Each row is a point. Each copy is the shape, with its points in the same order, turned, moved and blurred by noise. Is it also mirrored, or only turned?

Shape:
[[-21, 15, 11],
[-23, 11, -29],
[12, 20, 6],
[7, -38, -21],
[0, 20, 12],
[-4, 32, 6],
[5, 23, 22],
[-39, -13, -33],
[1, -39, -12]]
Copy 1:
[[8, 37, -12],
[17, 11, -39],
[11, 10, 9],
[-35, -13, -26],
[10, 23, 6],
[25, 24, 2],
[9, 27, 17],
[-3, 13, -60],
[-38, -5, -25]]
Copy 1 is: only turned
Copy 2:
[[10, 17, 8],
[-17, 30, -18],
[-3, -13, 10],
[13, -9, -53],
[4, -5, 10],
[-10, 5, 20],
[8, -12, 22],
[-2, 41, -36],
[20, -2, -47]]
Copy 2 is: mirrored
Copy 3:
[[6, 35, 5],
[27, 15, -20],
[-21, 17, -4],
[15, -32, 12],
[-14, 28, 0],
[-11, 36, -12],
[-24, 31, 7],
[50, 5, -7],
[16, -25, 18]]
Copy 3 is: mirrored

Shape:
[[5, -37, 1, -4, 4, -1],
[-6, 0, -2, -2, 11, -7],
[5, 7, -5, -5, -1, 3],
[-15, -7, 21, -38, 8, -6],
[4, 3, -1, -3, -60, 3],
[4, -15, -4, -3, 15, 10],
[-2, 4, -3, 2, 3, 11],
[4, 8, -4, 1, 11, 24],
[-5, 3, 6, -2, -6, 0],
[-5, 8, -3, -8, -15, 0],
[-35, 5, 19, -7, -9, 3],
[-3, 5, 20, -4, 8, 0]]
Copy 1:
[[7, 37, 5, -23, 16, 15],
[-7, 14, -6, -2, -2, 1],
[12, 9, -4, 8, -1, 3],
[-1, -2, -31, -22, 19, 11],
[45, -7, 15, 4, -18, 40],
[2, 26, 2, -1, 15, 1],
[3, 9, 7, 10, 3, 1],
[2, 9, 6, 18, 14, -7],
[7, 1, 1, -2, 0, 9],
[12, -2, -4, 5, -5, 16],
[-13, -21, -1, -8, 6, 25],
[1, -3, -3, -10, 5, -5]]
Copy 1 is: mirrored
Copy 2:
[[-1, -33, 14, 22, 2, 2],
[4, -6, 8, -5, 0, -12],
[-2, 1, -8, 0, -8, -1],
[38, 2, 17, 1, 3, 15],
[-29, -7, -6, -21, -16, 43],
[4, -18, -6, 18, 8, -7],
[-4, -1, -9, 1, 8, -5],
[2, 1, -23, 6, 13, -7],
[-2, 2, 5, -6, 2, 4],
[-2, -2, -3, -14, -4, 10],
[12, 1, 12, -24, 26, 11],
[3, 11, 10, -1, 9, -3]]
Copy 2 is: only turned

Shape:
[[-21, -40, 14, -5, -4, -17, 16, 12, -24],
[-22, -28, 19, -4, -2, -8, 19, 6, -26],
[25, 16, -6, 5, -23, 0, -6, -9, -9],
[-3, -29, -16, -15, 6, -14, 9, -16, -31],
[6, 19, -29, 1, -17, -7, 0, -18, 17],
[3, -12, -10, 9, 11, 40, -30, 1, 5],
[8, -16, 20, 19, 19, 34, -23, -20, 13],
[0, -2, 5, 26, -3, 23, -8, -8, 17],
[-23, -2, 4, 2, 4, -7, 6, 16, -13],
[37, -12, -21, 4, -29, 5, 5, 9, -2],
[19, 2, -20, -23, -12, -30, -10, -3, -7],
[5, -6, 5, 18, 9, 49, -28, -20, -13],
[-47, -31, 14, -17, -15, -7, 9, -3, -18],
[12, 21, -13, -28, -7, 4, 14, -9, 12],
[10, 19, -23, 6, -6, 1, 15, -11, 5]]
Copy 1:
[[-7, -47, -5, 15, -18, 24, -8, 12, -18],
[-8, -40, -7, 5, -12, 30, 2, 9, -22],
[-1, 9, -2, 9, 0, -26, 24, -3, -4],
[-11, -28, -28, -6, -20, 2, -14, -12, -5],
[2, 13, 4, 13, 3, -13, 11, -21, 28],
[4, -13, 15, -11, 42, -21, -15, -11, -15],
[16, 2, -4, -2, 52, -3, -18, 1, -29],
[3, 2, 8, 16, 41, -2, 2, 0, -8],
[1, -36, 5, -3, 5, 19, 18, 2, 1],
[-19, 6, 12, 16, -10, -35, 0, 13, -1],
[17, -7, -3, -1, -29, -20, 4, -8, 15],
[-3, -5, -4, -10, 50, -19, -1, -18, -35],
[1, -46, 3, 16, -15, 40, -4, -21, -24],
[2, 23, 13, -16, -11, 4, 9, -13, 15],
[-15, 11, 2, 3, 8, -7, 17, -9, 21]]
Copy 1 is: only turned
Copy 2:
[[-13, 31, 21, -1, -12, 43, 16, 12, 2],
[-13, 26, 10, -6, -17, 33, 21, 11, 0],
[5, 19, 11, -2, 15, -20, -7, -27, -12],
[-4, 27, -19, 3, 12, 37, 16, -2, -16],
[17, 8, -6, 13, 10, -10, -3, -46, 10],
[-2, -28, 8, 19, 0, 4, -32, 7, -10],
[-10, -37, 6, -20, 5, 5, -29, 12, -4],
[0, -13, 12, -6, -10, -4, -23, -16, 6],
[5, 15, 12, 8, -12, 11, 9, 15, 13],
[-15, 25, 24, 18, 19, -1, -28, -31, -18],
[7, 25, 10, 18, 34, 5, 20, -20, -4],
[-3, -27, -6, -7, -8, -9, -29, 13, -29],
[-10, 12, 10, 5, -34, 40, 37, 1, 2],
[-22, 10, -9, 16, 20, -18, 10, -29, 17],
[2, 17, -14, 8, 5, -17, -12, -30, 7]]
Copy 2 is: mirrored
Copy 3:
[[-10, -5, 20, -2, 44, 19, -24, 11, -11],
[-6, -6, 18, -8, 39, 18, -14, 11, 4],
[12, 1, 10, -10, -15, -3, 3, -33, 12],
[-23, -21, 14, -2, 2, 34, -2, 3, -5],
[11, 6, 9, 5, -42, -16, -2, -10, 5],
[31, 18, 7, 4, 3, 11, 44, -12, -27],
[20, -6, 12, -4, 18, -14, 56, -4, -17],
[23, 12, 13, -9, 4, -20, 27, 0, -9],
[3, 13, -4, 8, 23, 9, -7, 8, 5],
[18, 1, 4, -31, -15, 2, -12, -34, -21],
[1, -18, 2, 16, -18, 11, -17, -27, 0],
[18, 7, 19, -8, 15, 9, 60, -16, -5],
[-1, -2, 42, 13, 34, 17, -19, 21, 2],
[28, -18, -3, 3, -28, 3, -8, 1, 17],
[8, 5, -2, -10, -30, -7, 0, 1, 10]]
Copy 3 is: only turned
